Each row of a before or after table is a point. One or more steps were done to the points. Then noise was added and the rows were shuffled. The steps act on how far a point lies along the listed directions, d1 being the first. Name the steps. A step turns or swaps two directions, mirrors them in a line or flattens them onto one, adds a multiple of one to another, or multiplies one. Angles are multiples of 10 degrees, from the lower direction toward the higher: turns from -170 to 170, lines from 10 to 170 but not 90. Use the fewest steps. Two steps may share a direction if one is a turn and the other turns, adds or multiplies; they go together, in the order done. Otherwise the lowest direction goes first.
In the rows, zero is written as 128.

Directions:
(1): [ 82 144]
(2): [144 174]
Before:
[[156 147]
 [ 88 174]
 [125 163]
 [106  69]
 [ 67 127]
 [147 158]
 [ 68 114]
 [156 103]
 [102 126]
 [145  90]
 [ 79 164]]
After:
[[ 71 145]
 [106 134]
 [114  99]
 [ 70 108]
 [ 75  99]
 [156 157]
 [151 102]
 [133  93]
 [ 73 159]
 [165 141]
 [126 191]]
Steps: mirror d1 and d2 in the line at 170 degrees

Directions:
(1): [122  88  98 176]
(2): [ 86  89 164 113]
(3): [ 91 168 145 167]
Before (12 x 4):
[[195  71  83  88]
 [157  86  87 157]
 [ 91  88 121 162]
 [115 117 171 139]
 [169 129  90 139]
 [ 93 134 137 146]
 [155 116 119 130]
 [122 154 141 160]
 [ 67 102 132 192]
 [ 71 132 155 155]
 [ 94 103 153 145]
 [ 87 140 138 150]]
After, 12 rows:
[[145 109 147  99]
 [125  82 169  82]
 [ 49 106 157 182]
 [103  97 132 169]
 [107 163 159 156]
 [ 83 148 128 170]
 [ 89 137 132 167]
 [136 121 136 176]
 [ 81 140 132 190]
 [191  52 110  29]
 [ 79  91 141 147]
 [138 127 151  76]]
Steps: swap d1 and d2; multiply d3 by 1.3

Directions:
(1): [ 80 164 176 131  99 173 125 126  82]
(2): [170 106 150  61 113 159 168 157 123]
(3): [142 150 141  91 104  71 136  64 103]
Before (8 x 9):
[[111 147  74 191 145  55  70  77 139]
 [ 76 128 119 167 129 176  97 146 130]
 [112 143 109 157 151  80 104  92 119]
 [115 115  83 211 154 140 109 163 180]
 [ 93 145  98 192 135  77  69 110 139]
 [124 135 147 121 100 123 114 131 109]
 [106 141 149 123 112 168 128 126 105]
 [128 145 168  95 101 153 154 109 106]]
After, 8 rows:
[[ 96 155  65 213 150  44  57  68 140]
 [104 147 107 170 153  74  97  86 120]
 [ 79 153  89 212 140  66  55 101 140]
 [107 140 149 119 113 170 131 125 106]
 [131 142 171  86  99 158 159 112 105]
 [ 70 130 118 172 131 172  91 143 131]
 [125 132 148 122 101 124 115 132 109]
 [108 119  78 223 156 136 101 158 183]]
Steps: multiply d2 by 1.3

Directions:
(1): [123 197 127 107 112 115  97 127 137 204 162 102]
(2): [150 136  74  93 178 100 108  71 112 138  96 166]
(3): [123 104 123 109 162 135 219 104 148 164 165 112]
(4): [107 201 101 199 152 124 168 137 126 113 115 145]
(5): [146 158 143  78 176 142 136 189  78 101 157 139]
(6): [ 77 126  86 116 120 223 117 117 104 137 123 129]
Before (10 x 12):
[[138  90 124  80 145 154 129 137 104 119 133 139]
 [133 124 142 157 121  96 143 112 152 138 128 126]
 [155 106 130 134 124  78 137 112 150 130 129 127]
 [145 101 114 106 143 134 114 113 107 116 106 136]
 [139 100 140 142 107 104 115 120 138 106 102 131]
 [135  99 129 142 119 132 163 124 146 126 134 131]
 [139 119 158 146 111 105 108 137 149 104 122 119]
 [133 122 121 119 150 137 137 125 109 121 134 147]
 [138 113 137 146 101 109 123 113 152 125 114 120]
 [124 113 125  96 135 156 121 117 127 130 140 126]]
After (10 x 12):
[[118 138 135 135 108 151 104 140 116 133 141 131]
 [ 94 183 111 145 113 180 111 159 107 138 129 129]
 [185 130 153 155 127   7 137 123 165 125 129 129]
 [156 131 130 136 137  73 151 101 154 142 124 128]
 [171 113 149 133 140  43 130 105 149 128 122 139]
 [148 142 144 137 128  63 155 112 155 159 137 117]
 [153 147 112 116 130 105 105 116 130 147 126 145]
 [109 151 127 156 101 156 124 137 131 148 130 102]
 [164 138 156 124 156  51 162 119 161 134 148 121]
 [ 95 157  98 139 127 189 113 126 118 117 122 134]]
Steps: turn d1 and d4 by 170 degrees; turn d2 and d5 by -40 degrees; turn d2 and d3 by -150 degrees; multiply d6 by 2.5
